Each row is a point. Any point is a mix of the corners, with weights that add up to 1. It lies inside the corners' shape when no weight is negative. Is each point inside? If not, which corners have a negative weight?

Corners:
(1): [ -5 -25  28]
(2): [16  9 18]
(3): [ -9 -18 -60]
(4): [-36  -5  44]
Points:
[ -8 -16 -48] => inside
[-24 -17 -13] => outside (2)
[-15 -11  46] => outside (3)
[-31  -6  35] => inside

Corners:
(1): [  3  20  -7  38 -16   4]
(2): [-26 -17  27 -23 -16 -17]
(3): [  6   9 -28  23  54   6]
(4): [-33  60  24  20  52  12]
(5): [  4  -5 -26 -16   1 -12]
(6): [ 33 -15 -43  15 -30  35]
(7): [ 11 -10  27 -17 -28  -9]
Points:
[-23  45   8  28  44  13] => outside (5, 7)
[-7 13  7  5 19 -5] => outside (6)
[-10  15  -1  21   8   9] => outside (5, 7)
[-7 15 -4 12 27 -3] => outside (6)
[  2   3 -18   9   8   9] => outside (7)

Corners:
(1): [-10 -42 -29 -25  17  14 -10   5]
(2): [ 26  39  12 -13   5  12  12  -1]
(3): [-11   2 -34  -3   4  10 -28   1]
(4): [ 19  20  47  -7  32 -43 -15 -11]
(5): [  5 -20 -39   2  47   5  -1 -17]
(6): [ 14   3 -28   6 -52  -8  30  30]
(7): [  4  38  44  33  60 -52  -9  35]
(8): [-18 -46 -31   6 -57  38  32 -17]
(9): [ 35 -36   8   5 -14  -2  13   0]
Points:
[ 6 -4 -5 -3 16  5 -3  4] => outside (4, 6)
[  9 -14 -11   5   1  -8   5   6] => outside (2)
[17 -7  7  4  2 -3  2 -7] => outside (1, 6)
[ 10   6 -10   1   4   7   9   6] => outside (4)
[  2 -11  -3  -7  15  -6  -5   5] => inside

Corners:
(1): [  9 -60  27  -4 -35 -13 -14   4 -32 -44   3]
(2): [-21  27  -7 -23  12  38  25 -11  21  41 -27]
(3): [-19 -15  23 -16 -22   2  -1  -4 -24  -2  37]
(4): [ -7  12 -19  43   6   0 -14  38   9 -12  20]
(5): [ 26   2 -11  36  -1   7 -25  27 -12   0  -7]
(6): [  7   4 -13  47   9 -11  11  16  24  12 -30]
(7): [ 10  -1 -32  -5  29 -36 -10  -4  19 -26 -37]
(8): [-21  28  22  32  11  39  13   1  24  35  18]
(9): [ 12  -1  -2  28 -10  -7   3   2  -9 -26 -31]
(10): [ 12   5  -5 -47 -12  18  26 -21   8   9 -28]
(11): [  0 -29  22  -7   5 -36   9  22 -13 -27 -39]
(12): [-25  24  35 -23  -1   7   1  30   1  38 -26]
Points:
[ -2  -2   5  -1   1  -1   4   3   2   1 -19] => outside (4)
[ -3   4  -8  -7   8   6   7  -5   8   1 -17] => outside (6, 12)
[ 0 -3 -3 12 -4 11  5  7  5  0  3] => outside (7, 9, 12)
[  1  -5   2  14  -1  -3   1  10   4  -1 -15] => inside
[  3  -8   5  11  -1 -15  -1  13  -6  -7 -29] => outside (4, 8, 10)
[  5  -6   3 -10  -8   2   9  -1  -2  -6 -21] => inside

Corners:
(1): [-13  18  -9 -20  15 -14   5  11  -8 -18  19   9]
(2): [  0  24  -9  -7  53 -25   6  -9 -11   9 -31 -31]
(3): [-29  -8 -10 -28  18  -3   8  -4   3   7   4 -10]
(4): [ -8   6  -7 -16  26  -1   1 -23  20   3  -5   0]
(5): [-22  10   6   2  36  -6  20  -9 -13  20 -24   0]
(6): [ -2 -20   3 -11 -15   8 -28   2  -3 -24   3  -5]
(7): [-21 -28 -15  12 -22  -9   8 -60   0  12  12   9]
(8): [ 17 -32 -11  23 -31  20 -11  10   4 -17  20  17]
(9): [ 15  -4   8  -5   2 -11   4  -1   6   5 -15 -20]
(10): [-31   6  -1  18  18 -26   9  15   6   1 -10  15]
(11): [ 23  -7 -10  -1 -13 -17 -29 -24 -14  18  -1  -2]
(12): [ 21   7  -3  25 -15  -4  -8 -15  -5  22  16 -12]
(13): [ 14 -16   8  18   0 -10 -20  -6 -19  10  23  -6]
Points:
[  4  -4  -3   2   3  -6  -5 -11  -6   7   4  -7] => outside (10)
[-15  -2  -1   0   6  -4   9  -5   4   2  -4   3] => outside (2, 11, 13)
[-4  3  0 -1 17 -4  1  5 -2 -2 -4 -5] => outside (7, 11)
[ 1 -7 -1  4  1 -7 -3 -6 -6  5  4 -5] => outside (4)
[  2  -3  -4   5   1 -11  -8 -12  -5   4   2   0] => outside (3)
[  7  -7  -2 -10  -1   2 -12  -8  -2   3   7  -3] => outside (2, 7, 10)

Corners:
(1): [ -9 -16 -52 -10  -8  25 -19 -22 -49   2  10   5 -20   2 -20 -22   7 -13]
(2): [ -8 -18 -22  -6 -11  -3 -11  -8  -5  -9  -7  24 -26 -10  13 -18  25 -11]
(3): [-26 -18 -17  15 -11 -11   7 -24 -25  15   6   3 -42  -5 -15  -7   3  24]
(4): [ 17  -7  16  21  15  21  13 -44 -10  30   9 -28 -60   0  22  10  -2  -9]
(5): [-16   3  -4  -8  -9  16 -28  50  29  -2   9  19  20 -31 -14   9 -27 -11]
(6): [-17   0   7 -20  -1   8  -9  -7 -10 -12  -7 -10  -3  -4   1 -26   5  -7]
(7): [ -7  14 -26  -7   0   1  -9 -37 -25   5 -20  30 -25  12  -2  -5   4   1]
(8): [-17  -9  17  -8  -6  -8  -2  54 -13  14  17  21   1   5  13  -2 -31 -13]
(9): [ 31   9 -18  13   8  -4  35 -51  -7  -4  15   4 -34  -4  41  11  14 -23]
(10): [ -6 -37   0  -2   3  -4 -19  43  44  12   2  10   1  13 -16 -13 -50  -7]
(11): [ -9  -3 -23   0  -7   8  -9  -7  -5 -26   2  27   2   8   9   7  -3  39]
(12): [-18 -27 -10 -28  -8   2   2 -25   7  -7   4  20  20   0   4  -1   0  10]
(13): [-11  -2 -46 -13  20   3 -10  -2 -13  10  -9   4  -2   6  25   0  18   9]
(14): [-11 -19  20   4  15  -6 -32  29  19 -18  34  -6  10   4   4   9 -18  -7]
(15): [-13 -24 -23  -3  -2  19   4   0 -21 -24 -27  -3  -1   5  -1  16   6   2]
(16): [ 29  -9  -6  11   8 -14  33 -44 -21   4   5   8  -6   4  -3  14  41   1]
(17): [ -6   4  -5 -26 -13  -4 -12  19  10  23   4  -3 -15   9 -14  12  -9   7]
(18): [-28  -4  -8 -22   8  16   9  51  35 -19  24   8   4  20 -17  -9 -11   6]
(19): [ -7 -19  -2 -27  22   2  -8  21  11   2  25   7  11 -19 -10   5 -34  15]
Points:
[  1  -5  -7  -3   6   7  -1   2  -4   3   6   2 -11   3   7   5  -8  -3] => outside (2, 3, 12)
[  0  -7 -10  -2   2   0   6  -9  -4   1   9   8 -13  -1  11   2  -3  -4] => inside
[-12 -12 -15 -11   0   9 -11   4   3  -3   7   0  -9  -1  -3  -4  -4   2] => outside (7, 8, 16)
[ -6 -11  -6  -4   4   4  -5   4  -1  -7   8  11   0   1   6   1  -6   0] => outside (3, 17)
[ -2   2  -3 -11   5  -3  -5  14  16  -3  14  13   7  -2   5   5 -13  -2] => outside (1, 2, 3, 4, 15)
[-17 -11   1  -5  -1   4 -14  27  10   2  15   2   2   1  -8  -3 -13   2] => outside (2, 7, 9, 15, 19)
[-13 -12 -16  -9   0   4  -7   7  -4  -9   5  13   0  -1  -4  -4  -3   2] => outside (4, 17)

Corners:
(1): [-31  22   7  15 -20   1 -11  10   1  -4 -17   5  -9  -6 -18 -43  32 -14
  33  45]
(2): [ 23  -9  -1  23  -3  -4  24 -20 -28  23 -23 -12  14  19  -5  19  21  41
 -15 -13]
(3): [ -3   1 -13  17  10   0  16 -19 -19  11   1  15  21  30   8  16  34   8
  -9 -13]
(4): [-18  40 -18  30 -33 -10 -18 -27  -9  -7  13 -13 -14   1   5  -7 -22  31
 -33  -4]
(5): [-16   5 -14  23 -54  34  -9 -13  38 -36  28  -9  12 -22  13 -10  -4  22
 -29 -37]
(6): [  5  -2  30   8  44 -30  38 -21  -4   2 -17  -5  17  17  14 -16  26   0
 -12  24]
(7): [-30  -9  27 -37 -14 -11   2  37 -39 -22 -15  33 -12 -17  -5 -10  21 -11
  -6  38]
(8): [  2   4  16  15   9 -16   8   3 -20   4 -16  -3  24  39  13  29  25  29
   6  22]
(9): [  4  -2  16  41  13   7  39   3 -15  20  16  -4  17  22  17   8  39  -7
  -9  32]
(10): [ -1  16 -14  31 -60 -39  -8 -22 -14   8  11  10  27   7   4  17 -19  24
 -16 -17]
(11): [ -6  -6   7  17  15 -31   5  17   3   9 -22 -18 -14  25 -16   1  17  -6
  16  10]
(12): [  5 -20 -25  13 -28  37 -14   8  12 -10  18  16   8 -16  29 -21 -20  17
 -35   8]
(13): [ 17  19 -36  14 -54  29   3 -43   6 -18  21  -9  -7 -10  18   7 -34  34
  -3 -17]
(14): [-15 -22  20   3 -14  39 -13   4  -9 -42  13  20   5 -11 -34 -13  11  -7
  -1  31]
(15): [ -1  -2  29 -12  15 -13   2   9 -16  10   7  21 -18  15 -16 -11  39  23
  14  12]
(16): [ -3   7  14  15  -7  17  12  21   8 -24 -16  36  -8   4  -9  -8  18  -8
   4  49]
(17): [  0  -1  24 -19 -47  33 -32  18   0 -26   1  30 -13  -9 -17 -26  45 -39
  -5   5]
(18): [-22   7  28 -19   3  -7  -2  -2   0  32 -20   5  15  -6 -21  14  36   0
 -17   3]
(19): [ 11   1 -51  13 -53  31 -17  -5  14 -47  48   5  -2 -22   0 -15   6  11
 -30   8]
(20): [  9  28  13  12  41  -3  14   6 -19  15  -7  -9  24  -7  -3   7  20  11
   3   5]
(21): [  6 -12 -45  34 -43  31 -23 -29  10 -42  31   8 -16 -44  46   8 -22  45
 -20  -7]
Points:
[ -1  -2   0   7 -15   9  -3  -1   0  -5   3   9   6  -3   5  -7  10   7
 -15   8] => inside
[ -2   5   0  13  -1   2   6  -4 -11  -1   1   6  10   8   3   4  20  10
  -6   7] => inside
[ -8  14  19 -12  14  -8   2  18 -10  -2 -20  16  -6  14 -12 -11  31  -8
   9  35] => outside (2, 5, 9, 10, 14, 21)
[ -3   5  -3  13 -17   0   0  -5  -2  -7   3   3   3   0   0  -6  10   7
  -5   9] => inside
[  0  -8  10   1  -3  18   5   3  -4  -6  -6  10   9   2   8   5  21   3
 -10   5] => outside (1, 4, 10, 15, 19)
[ -5  -1   5   9 -12   2  -2  -6 -11   3   1   3   8   2   1   9   8  16
 -13  -3] => outside (1, 6, 16, 19)
[ -5   8  -8  16 -20   7  -6 -11  -5 -12   8   3  -2  -7   7  -2   1  18
 -13   5] => inside

Corners:
(1): [-12  12   5  -3 -11  42 -14   6  -8  -4  20  31 -34   1  35  16  16  11
  -8  -8]
(2): [-26  29 -44  -8   1  45 -13   6 -18   5  18  23  -9 -19 -15 -17  31   6
 -28  -5]
(3): [-16 -17  -4  11   5 -26 -28 -35 -36  36  -5 -28  48  -1 -18  28 -42 -12
  -3 -20]
(4): [ -2  -5 -23 -21   0  12 -40  -3  11 -14  -2   2  -7   3  -6   2  18  11
 -35  -5]
(5): [ 30 -11  -9   7  18   6  -1   5   6 -16 -59  25  -5   0  24  20  12   3
  15   5]
(6): [-18  26  18  19  26  22  13   5  -4   2 -16  -5   8  -5  11   5  -5 -15
  -9 -18]
(7): [ -7  12 -17  -4 -16  12 -18  37   6  -3  17 -10   9  10  -3  25 -30  22
  -6 -30]
(8): [  3   6  -4  -6 -44 -29 -11 -15  34  -2 -18 -30  -9  17  21   0  -4  -5
  13   8]
(9): [  9 -13 -18 -44 -10  10  -3  12  51   9  -5 -21 -24  -3  24 -19 -22  26
  16   0]
(10): [  9   5 -23 -39 -25 -10  16  12  28  -7  -7   6 -22  33  41 -21  24  25
   3 -21]
(11): [ 20 -30  16 -14 -24  -5   6  -9   9  -8  13   6  -3 -12  20   3   6 -37
   1  10]
(12): [  7  22  36 -11  -7  40  46 -26  17  26 -10  -3  37 -16   1  20 -21   4
   4 -13]
(13): [ 17  23   5  22 -26 -21   1  19 -22 -38  -2  25  13  22  13 -10  15 -27
 -44  36]
(14): [  3  23   9 -14 -20   3 -12  10   7  -6   8  20 -37  -6  -3 -14  -3   6
  -5 -29]
(15): [ 28  33  -8  12  11   7 -22  27  15 -25  22  23   1 -17  11  -5  19  25
  -8  13]
(16): [-21  12  14 -16  -9  -4  11 -12  -2   0  31 -15   2  -4 -20  15  -4 -13
   8   3]
(17): [  0  41  53  19  26  10 -22 -20 -11  34 -46 -18  49  10 -24  13  10 -22
  18   4]
(18): [-27   4  13  46 -25   8 -20 -11 -12  18   3   4 -16  20 -26  -9  -1  -3
   6 -19]
(19): [  2 -21   4  -6 -10 -23 -25 -34  35  -8 -56  15  10  27  23 -15  10  -4
  48   9]
(20): [ 35  52  50 -10  32  32  30 -27   3  26   5  40  29  16 -28  22 -33 -24
  -5 -29]
(21): [ 28   0 -12   0  15   5 -14 -18 -27 -43   6 -11  25   0  20  17  -9  16
  60 -40]
Points:
[ 12  20  18   6 -10   5  10  -1   8 -11  -1  17  -3  11  11   6  -3  -6
   6  -9] => outside (2, 3, 4, 9, 17)
[ 13   4  13   3  -5   5   4  -9   8  -2 -14   2  13   7  18   9  -8  -5
  13  -5] => outside (2, 4, 14, 16)
[  7   4  -7   3  -6   4 -13   6   6 -11 -11   5   1   2  15   0   6   7
   2  -2] => outside (16, 20)
[  3   6   5  -5  -4   3  -5 -10   9   0 -11   2   1   5   8  -1   1  -2
   8  -3] => outside (7)
[ -2   3  -1   5  -8   1 -10  -7  -2  -2  -8  -1  11   5   7   7   4  -3
   2  -1] => outside (9, 14, 20)

Corners:
(1): [ 14  15 -15   2  49  -2 -16  -1  14  21 -18 -33   2 -24  10  21 -18 -16
  48 -21]
(2): [ 12 -19  39 -29  34   7  13 -18 -23  23  18   5  -4  -8   9 -11  34  37
  15   1]
(3): [ 25  32 -13  -6 -26 -19  -4  30 -44 -14 -34 -11  16  -3  17 -12 -36   0
  14  22]
(4): [-21   2 -22   5  -2  17  10 -19 -60  12  14  -7 -13   9  20  28  13 -31
  56   3]
(5): [-53 -21 -18  24   1  11  -9 -15   9  35  16 -27 -29 -32 -28 -21  17   4
 -37 -28]
(6): [  5  27  -9 -24  27  20  36   3 -34   3  -1  -5  25   0 -25   1  -1 -35
  19  22]
(7): [ 34   8   6   4 -16 -16  12 -33  10  -6 -21  14  16  -8   0   2 -30  20
  47  17]
(8): [-47  17  18 -20 -10   0  23  13  27  -7   9   5  23 -20 -13 -16 -17  -3
 -18  49]
(9): [-47 -31  30 -22 -27  -1 -20 -28  41  51  33   1 -12  -2 -27  -7 -12   5
 -25   2]
(10): [ 20   0 -29  -1  10  -7  14  30   9   2 -21 -15  40   3   3  13  -7 -14
  53  55]
(11): [-28  -3 -20  23  35  20   4  26 -42  16  16  17  20 -16 -15  21  13  21
  -4  -8]
(12): [-30  16  21   5 -10  39  12  24 -32  27   3 -16  11 -30 -21  13  -1 -26
 -24  15]
(13): [ 12 -17  18  11  20 -24 -16 -46  27  39 -27 -20 -21  27 -16  -8  -9  -6
  -1  42]
(14): [-28 -34  32 -30   4  -8 -22  -7  11  21 -22  20  -9 -19  26 -15  -8  52
  30 -28]
(15): [ -9 -18   2  25  39   3  24 -18   4  23  29   4   0 -29  15 -18   1 -12
   9  -5]
(16): [ 21 -27  -6  22  42   3 -11 -32  11   3  -2 -13 -10  -6  -7  -9 -29   3
  49 -12]
(17): [ 28  26 -20 -24  39  57  29  20 -28 -16   3  37  14 -39  24 -19  -4  12
  37  58]
(18): [-15 -22   8  19  26  -5  -9 -36  15  20   0 -29  22   2  -5   7   7  -8
  -9   4]
(19): [-15  41 -29  32 -20  -5 -15  27 -39  -1  -4  -8 -14  -1 -10 -18  28 -24
  31 -10]
(20): [-15  14  16   0 -14  12   9 -37 -41  31  23  21   2  -8   2  -7  -8  17
  32  13]
(21): [-42   5   6   1  -9 -12  -2  -4  31  30  -8 -45 -21  23  -3 -28  23   7
 -20 -19]
Points:
[-21  -5   9  -1   2   8   5  -6  -5  20   9   6   1 -10  -1  -6  12  12
   6  14] => outside (1, 3, 6, 16)
[-11   2   0  -1   5   6   9   5 -13  13   2  -4   6  -8  -2  -6   5  -4
   5  14] => outside (1, 16, 20)
[-9 -1 -1  1  8  2  1 -9 -7 17  3  0  3 -6 -2 -2 -3  4 18  8] => outside (12)
[ -3   5  -6   0   1   9  -1   6  -9  11 -10   2   9  -9  -9  -8  -8   8
  12  16] => outside (1, 2, 4, 8, 15)
[  2  -1   6  -4   7   0  -1 -10   2  12  -5  -1   3  -5   6  -5  -8   5
  27  15] => outside (5, 6, 11)

Corners:
(1): [ 22  17 -23   9 -14 -12  19  39  -7  12 -25  19  13 -17  33 -16  20  -5
   3  22]
(2): [ 10  21  -3 -11  19 -13 -16   6  15   6 -49 -43 -15 -16 -14  21 -29 -20
 -19 -17]
(3): [-18   4  38   3  -1  14 -29 -17  14 -23  11 -27  28 -10 -30  -9 -27  12
  11  27]
(4): [  5  20   6 -26 -17   2  -2  48  20  -5  30  -5 -20   7 -15  21   1  27
 -10  25]
(5): [ 18 -19  -3 -16 -22 -15   1  49  16  -7 -20 -19  25 -11  31  -7 -28 -28
 -26 -15]
(6): [-10 -27  -7 -22  22   4 -25  17  20   9  17 -11 -12   1 -11 -13  -3   0
  -3  14]
(7): [ 19  11 -28 -22   2 -25   8  34   7 -14 -25   1  -1  20  21 -26 -12  11
 -12  -7]
(8): [-18  12  18  12  14  -6  30   6  -8 -18  10 -13  10   3  -3  26  11  10
 -20  20]
(9): [ -1 -21   5  21  -9 -23  -2   2   6  10 -26   8  25 -18  24 -20  12  12
 -11  24]
(10): [ 16 -27 -19   7  14 -30  19 -11  -7   8  11  28 -26 -26  32   4  10 -23
   2  -4]
(11): [-14  27  26  -2  13  12   4  -4  -2  13 -12  -4  28  21  12  23  -1  22
  -7  16]
(12): [  2  28  13   0  22  11 -30  -3  -3 -27   0 -23 -21  23   9  13 -10  26
 -15 -21]
(13): [ -7  11  30 -19  29  -4  -5   6   1 -30 -40 -45  19   3 -32  22 -25   5
 -24 -37]
(14): [ -4  -4 -32 -14  13  -2  19   4   5 -13  -3   3  -6  24  -6 -16  -3  21
 -17 -31]
(15): [-28  16 -21  -7   3 -13   7   8  -2 -15  -7 -28   6  -9   9 -10   8  22
 -11   7]
(16): [-14 -11 -10   7  14 -21  16  -6 -12  15 -21   4 -16  10   6 -32 -15   4
  -7 -24]
(17): [  9  21   8  19  26 -27  11 -30  -2  23  -9   9  27 -10   4 -13  -3 -17
   1 -16]
(18): [ -9  39 -25  17  60  -9 -27 -33 -16   0   0 -25 -18  18 -20   3 -10  54
   0 -30]
(19): [-10  12 -21  11  42 -19   6   3 -11   4 -11  35 -23  -7  37   1   6  48
 -30  13]
(20): [-13  -9  21   4 -26 -19   4  15 -15 -32  -9   4  17 -12  21  22   6 -26
 -27   5]
(21): [-14 -19  11   7   5 -19  -1  17  27  12   6  14 -18   6   9  11 -14 -16
   4 -18]
Points:
[ -4  -9  -3   6  -1 -24  15  13  -6   5 -14   5  18  -5  23  -6   8 -14
  -5  -1] => outside (2, 3, 4, 12, 14, 19)
[ -5   4  -1  -1  16  -6  -9   3   3  -4  -3 -10  -4   3   0   0  -7  10
  -8  -4] => inside
[  2  13  -4  -1   8 -11  -1   7  -3  -5 -19  -7   4  -2  10   1  -6   9
 -13  -4] => outside (6, 8, 21)
[ -3   9  -2  -1  10 -10   4   6  -1  -3  -2  -3   3   1   7   0  -3   6
  -8  -4] => outside (2, 9)
[ 1  8 -5 -5  5 -8 -3 11  7 -3  5 -8 -3  0  4  4 -5  0 -5  0] => outside (9, 13, 16, 19)
[-12  13   7  -1  15  -1  -5   5   2  -2  -4  -9   0   4  -4   7  -2  19
 -11   5] => outside (5, 7, 10)

Corners:
(1): [  8  14   9 -26 -12  -3  32   0 -21  -4  -7 -21  20  -2 -35 -15  15  16
  13   2]
(2): [-19  -6 -22 -17  -5 -15  43  13 -18 -27  14  -1  35  12  -3  33  30   1
  20 -21]
(3): [ -9 -12 -36  29   2  17  57 -32  25  12 -18   5  -3  11 -30  11  -9   1
  -1  -5]
(4): [-28 -33  60   0  30 -38 -41   1 -35  26  28 -13 -53 -23  24 -34  -5 -24
   7  -4]
(5): [-44  19 -39  22   7  28  28 -16  15  18  16   8 -45  36 -16 -35 -30  33
  -1   8]
(6): [-34  26  -1 -18   8  32 -21 -10 -21 -38   5 -36  -3 -31  -5  -2 -16   5
  20 -11]
(7): [  9 -15   7  53 -16 -37  43 -23   5  14 -29  18  -1   9   3 -23  36 -51
  -1  26]
(8): [ 31  22  10 -27  13 -20  16   6 -18 -14 -20  11  17 -18  13  20  19   3
   7 -17]
(9): [ -6  27 -31  -8  -9  42 -12   9   1 -19   8   3   1 -25 -11 -16 -17  29
 -21  -4]
(10): [  0 -40  40 -21  12 -29 -14   6  13 -30  -3  18  14 -40  18  50 -28   7
  -5  44]
(11): [ 20   6  16  23  23   3 -11  37  -1   0   8 -34  15  -7  12  -8 -12  15
 -19   2]
(12): [ -8  -4  52 -33  33 -21 -22  38  20 -13  34 -33  20 -47  18  22  -9  16
  23   3]
(13): [ 45  23 -38 -19 -12   3  27 -14  -3 -21 -28 -20  20  20  -6 -16  31  21
  32  -1]
(14): [ -8  21  -9 -29   2  31 -10  -5  11 -28   1 -39 -28  14 -25 -15  -9  -5
 -31  35]
(15): [ 31  10  28 -31  -6 -22 -28  38   2 -18  -8   1 -17 -23 -12  20 -26  -4
 -12  43]
(16): [-21 -21  32   5 -12 -34 -24  29   2  26 -38  24 -25  18  -4  43   9  -1
   2  34]
(17): [ 23  27  22 -14 -23  27 -11  34 -15   2  26 -48 -31   3   2 -36  -7  28
 -18   1]
(18): [-15  -9  -4  17  16   3   3  29  12  -9 -13   2 -35  27 -17 -20  11 -14
  -4  -5]
(19): [ 24 -19  20 -29  36  19 -38 -22 -39  19  28  39 -56 -17  27  -3  -9 -21
  16  21]
(20): [  7  11 -21 -14 -15  23  10 -19 -11   6  -5   8  13  18  21 -21   8 -19
  24 -21]
(21): [ 12 -20  31  29   2 -35  -7 -15  -9  -9   8  -1   6  16   0   4  19  -4
  16   5]
Points:
[ 7  7  2 -6  1  2 -1  4 -7 -5 -1 -6 -8  1 -3 -6  2  0  6  4] => outside (10)
[-11 -20  18  23  20 -18   6  -4  10  11  -5  12 -19   4  -7  -1   2  -8
  -4  15] => outside (2, 6, 13, 15, 17, 20)
[ -2 -16  14  -7   6 -11  -3   3  -3   7   7  -1 -24  12   2   6   0   0
  10  11] => outside (1, 6, 7, 8, 9, 11)
[  4   2   4   1   3  -5   9   7   1   1   0 -10 -11   8 -10  -6   6   3
  -1   8] => outside (6, 10, 20)
[ -6  -5  15  -4   9  -6   4  12   2  -1  10 -11 -11 -13   1 -10 -12  -2
 -10   7] => outside (6, 13, 16, 19, 21)
